Every row gives one point. Two turns around zero, p and q, are shown by what they do to some points. Write where each new point lands after one turn and then the other. Backwards means that the second turn is done in reverse. Each puzzle has new turns, and all numbers are rounded.

Turn p:
[ 12.2  -5.0 -13.3] => [ 8.8 -0.7 16.5]
[-3.5 13.2  2.0] => [  4.0  -7.7 -10.7]
[ 18.9 -17.8  -5.6] => [ 6.7 14.9 21.0]
[-27.1  12.3 -10.8] => [-14.8 -26.7  -8.3]
[-0.6 -2.7 27.7] => [ -4.8  20.2 -18.5]
Turn q:
[ -3.1 -12.3 -10.6] => [-1.2 16.5 -0.4]
[-7.7 20.5 15.7] => [-10.3 -24.8  -2.3]
[  0.0   8.3 -12.4] => [-4.9  1.7 14.0]
[ 24.1 -28.5  -1.6] => [30.8 19.9 -7.2]
[-13.3  12.0   9.0] => [-14.3 -13.4  -4.2]
Where do these land?
p, then q backwards: [13.8 28.1 -5.5] => [23.9 -3.4 20.7]
p, then q: [-10.1   0.0  14.4] => [-13.5   5.9   9.7]
q, then p: [  4.8 -19.0   6.9] => [ 16.2 -10.0   8.3]
q, then p backwards: [ 12.2   8.3 -18.0] => [ 13.3 -13.1 -13.9]
q, then p: [-20.6 -17.4   2.1] => [ -1.8 -27.0   0.6]

Turn p:
[-11.8   6.9  33.1  -2.7] => [ -8.8  27.6 -21.1  -2.5]
[-20.5   0.0 -14.6 -12.6] => [ 4.6  5.1 11.6 24.7]
[-5.8 -2.2  0.3 11.8] => [-3.5  6.4  9.1 -6.3]
[20.9 12.5  5.4 -7.9] => [ 11.9 -10.4 -19.5  -7.4]
[ -1.0   1.7  13.5 -10.5] => [ -3.6   5.8 -15.1   4.7]
[ 28.3 -18.7 -18.1   1.1] => [ -6.0 -36.8   5.8  -7.4]
[-10.2  -0.3 -19.6  20.8] => [ 5.4  2.3 29.2 -5.8]
Turn q:
[12.1 36.4 22.9 12.4] => [40.6  0.1  5.7 21.6]
[ -5.2   4.3 -11.1  -3.0] => [-8.6  4.9  7.3  5.1]
[-18.2 -27.5  -6.5  -7.4] => [-28.6 -13.3  -6.7 -12.1]
[  4.3  -9.6  -1.6 -13.6] => [ -4.7  -0.4   5.1 -15.8]
[ 7.1 -3.6 -3.7 11.7] => [  1.3   8.8 -11.5   1.2]
Where do these land?
q, then p: [-11.0  21.3  -1.7 -14.1] => [-15.3  13.0 -10.2 -16.4]
q, then p: [  7.6   9.8 -16.2   1.5] => [13.5 12.1 -5.0 -7.9]
q, then p: [-17.2  -5.2  -8.3  -6.1] => [-10.9  14.7   7.2   6.5]
p, then q backwards: [ -1.6 -21.4  15.3 -11.9] => [-18.2 -13.0 -14.8  10.9]
p, then q: [22.2 -4.5 10.9 30.6] => [-11.0 -14.4  27.9 -21.5]

Turn p:
[  3.4  -5.4 -14.0  15.7   7.1  -7.5] => [  2.0   0.2 -14.2  11.3 -16.0  -1.5]
[ -2.8 -26.2   5.7  -8.2   7.9  -9.7] => [ -2.0 -28.6  -0.6   9.0   3.5  -5.9]
[ 10.6   6.1  -8.6   3.7   9.5 -12.4] => [  2.4   3.1 -20.9   3.7  -0.3   4.1]
[-7.3 -5.9  6.9 22.2 -3.2  5.0] => [  7.9   3.2   7.2   1.8 -14.8 -17.8]
[ 0.6 10.9  1.8 -9.3 -2.6 50.3] => [-13.3   8.7  25.9 -38.0 -13.7  13.8]
[-11.7  -1.7  33.2 -32.3   8.9   2.5] => [ 10.6 -24.0  17.4 -19.5  31.5   2.1]
[ 17.4  11.0  -8.7  -1.2 -14.8 -15.6] => [-12.8  17.8 -15.2  10.0  12.1  -0.3]
[-10.1  11.2 -16.4   9.3 -12.8 -12.5] => [ 5.0 19.5  0.3 21.5 -2.4  5.6]
Turn q:
[-12.1  -8.8 -16.8  21.5   0.7  -7.8] => [21.8 13.6 14.6  9.2 -2.9  8.0]
[12.0 -8.5 12.9 12.3  1.6 15.4] => [  0.8  10.9 -11.9  -4.4  21.8  -3.7]
[ 13.0 -11.4   6.4   6.2  12.7  -1.9] => [-5.5  3.3  5.7  0.9 21.1  4.9]
[-10.6  -4.1 -12.5  13.9 -10.3 -29.8] => [  6.5  12.0  22.1  24.1 -14.8   0.7]
[ 18.4  -1.7  -6.1 -27.0 -20.8   2.7] => [-19.9  -2.4   6.4 -19.6 -10.4 -24.7]
[  3.4  10.0 -21.9 -26.2   3.4  10.7] => [  1.3 -22.4   7.8 -25.5 -12.5  -5.5]
[-21.6  35.7  20.6  -9.0  -8.0   0.5] => [ -3.5 -19.7 -32.8  16.8 -23.5  -0.2]
[10.3 -2.8 18.7 20.7 21.4  3.5] => [ 2.2  0.6 -9.0 11.5 32.3 10.1]
[-12.9  -8.4  -1.1 -12.4  -0.5   6.5] => [ -3.8   3.9  -2.9 -12.7 -11.0  10.7]
Where do these land?
q, then p backwards: [ -2.6  14.9  -4.7  -9.0   8.9 -36.2] => [-19.4 -31.5 -15.5  -6.1  -8.4   2.2]
q, then p backwards: [ -6.1 -15.8  -8.5   1.0  -2.7  23.5] => [ 4.8 24.4  8.1  3.3 10.0 11.4]
q, then p: [ 10.9 -21.6 -14.8  -7.2 -10.1  21.5] => [ 1.3 -2.7 -3.3 -7.4 31.8 18.2]
p, then q backwards: [ -6.0  -7.6 -18.1   4.8   0.0  30.9] => [-18.6  -8.8 -12.4 -24.3  -4.9 -14.4]
q, then p backwards: [13.4 15.6  0.9  2.8 -7.5  2.4] => [  4.4 -11.7  13.0   7.5  -0.1 -10.6]
p, then q: [-13.2   4.8   9.8  10.2 -22.3   8.6] => [-13.2  -8.4 -13.1  23.2   2.4  -2.8]
q, then p: [  8.2  -0.5   6.2  11.1  18.5 -33.5] => [ 22.0  -5.8   3.9 -12.1 -20.7 -24.2]
p, then q backwards: [ -3.0   3.2  20.0 -10.7  12.3 -33.9] => [15.3 18.6  5.9 25.8 16.9 16.3]
q, then p: [-1.6  7.0  9.1 -3.2  3.0 16.7] => [-8.8 -5.4 -3.4  6.7 -6.1 15.2]

Turn p:
[ 14.7  24.2 -22.7  -8.8   9.4  -5.7  10.0  -7.1] => [ 2.1 26.1  1.0 29.2  1.5 -8.6  6.9 -1.5]
[-12.1  -3.4  -4.0  -5.8  -6.5  19.0  27.3   4.0] => [ 10.9  -0.4 -20.5   7.4  -4.5   6.5 -25.8   6.9]
[-12.0 -10.6  17.2  14.1 -13.6  26.7 -17.3   5.3] => [ -5.7 -26.7 -13.3 -20.1 -21.2  13.7   2.5  -2.4]
[ -6.7  16.7 -15.5  -9.9   4.0  -5.8  11.5  16.8] => [  9.2  -0.5  -5.4  24.8   9.1 -12.5  -7.2 -10.3]
[ 4.6  5.4 -5.9  3.0 21.8 -5.9  4.8 -4.4] => [-3.5  4.1  8.1 15.6  7.8 -2.7  6.4 14.1]
[-10.5 -15.6  28.9  31.3 -31.0  -3.3 -10.4 -11.1] => [ 14.3 -15.0   2.9 -41.2  -4.2  32.5  11.3  -6.0]
[-20.2 -16.8 -16.8  12.5  -8.9  19.7  18.2  18.2] => [ -2.8 -18.2 -20.1  10.6   4.0  23.6 -28.3  -5.4]
[  8.7  -4.5   0.0 -14.2   3.7 -16.0 -23.4 -17.0] => [-15.9  15.2   7.5 -16.4   8.0 -15.5  17.0  -1.7]
[ 28.1  -2.5  10.2  -7.1   4.3 -14.5 -12.8  -0.4] => [ -7.8  10.6  28.8  -8.9  -6.6 -13.1   6.5  -2.5]
[  5.4   7.0   8.6 -15.0  17.1 -14.2  -8.0  -4.4] => [ -1.0   4.9  11.2  -1.2   6.1 -23.8  10.9   9.0]
Turn q:
[ -8.8  -9.4 -16.8  -9.3   6.8  10.6   0.4   0.8] => [  7.7  -2.9   1.8  18.3  -1.0  -8.9  10.3 -10.1]
[ 23.4  30.6  19.5  27.0  -2.4   8.5 -12.7   3.3] => [ -9.8   8.4 -14.8 -12.0 -16.9  37.3 -23.2   9.8]
[  6.8 -16.2  13.8   3.5  -9.5  19.0  23.3  -1.0] => [ 21.1 -18.1 -18.1 -17.3  -3.6  -1.4   9.4   0.6]
[ 11.4  -5.9  20.5   6.4   6.2  13.5  11.0 -15.6] => [  9.4 -21.9 -18.7  -6.7   6.2   8.9  -7.5   8.8]
[ -8.4  -3.7 -16.4  -9.1 -13.7   0.9   3.5  24.2] => [  4.3  12.1  11.9  -2.5 -17.0 -12.4  18.5 -11.2]
[  0.6  -2.1 -10.3 -13.6  22.1 -21.2  -3.6  -8.0] => [-21.5  -7.0  12.3  16.8  16.5  -6.7   5.1   4.8]
[-12.7  -8.9  -1.7 -19.3  -4.9   1.0  -1.9  20.0] => [  6.1   0.7  15.2   2.1 -15.9 -21.3   8.1   0.5]
[ 21.0  -8.1  -9.6  26.6  -1.6 -29.2  -0.5   7.4] => [-28.4  21.4 -17.9 -12.7  10.0   4.1  16.6   8.8]
[-39.8  21.8   7.4  10.4 -14.6  16.8   2.5  15.9] => [ 39.2  23.4  22.9  -3.6 -12.9  11.5  -7.4   2.4]
[  3.8  -1.6 -13.0 -23.2   6.2 -15.1   0.1 -23.7] => [-17.5 -15.6  11.0   8.3  21.6 -10.5  -2.7 -15.1]
[  2.7   3.4   6.7   0.7   5.5  -4.7 -22.0 -23.3] => [-10.5  -0.6  -5.7   9.4  13.0  -0.6 -27.2   0.9]
Where do these land?
q, then p: [  0.0 -22.8   9.7   8.7  -8.1   7.7  -1.5   9.5] => [ -0.7  13.9   8.2  11.0   8.1  -3.8  -6.9 -19.9]
p, then q backwards: [ -7.7   1.4  -4.9 -24.9 -27.8   5.5  -0.3  -6.9] => [  7.3 -12.5  -3.2  13.3 -30.7   8.2 -11.3  -5.1]
p, then q backwards: [  1.2 -11.4  -7.5  -2.3  18.4  -1.9   9.4  42.8] => [ -3.6   6.7   5.9 -33.7  17.1   2.4 -18.0 -24.6]
q, then p: [ 32.2  14.0   2.2   1.9   2.7 -10.5  -1.5 -30.2] => [-28.1 -13.2 -30.4  -3.4  11.0  -3.9   3.2  15.0]
q, then p backwards: [-8.1 -0.6  1.7  7.9 16.1 20.9  0.8 -5.3] => [-10.0  14.1  -2.7  12.0   2.3   5.9  18.7   4.3]
q, then p: [ -6.0  -3.3   6.4  -3.5   7.3  -1.1 -14.2   9.7] => [  7.0 -10.3   7.3  -1.5   1.6   3.1   4.5 -14.4]
q, then p backwards: [ 11.5  33.2   3.8  25.1  -4.8  -7.8  -0.8 -14.6] => [  1.3 -31.0 -15.6  18.1 -17.8   0.0  11.7 -13.6]
p, then q backwards: [ -9.5 -19.1  28.9  -5.8  -9.6  -1.8  12.9   5.1] => [ -4.3   3.7  33.8  -3.9 -16.8   3.3   7.3  -8.5]
p, then q: [-13.6   8.7 -40.3  -7.2   6.0 -10.9  -4.6 -10.2] => [ 4.3  9.8  6.0 23.4 22.7 29.0 12.2  3.0]
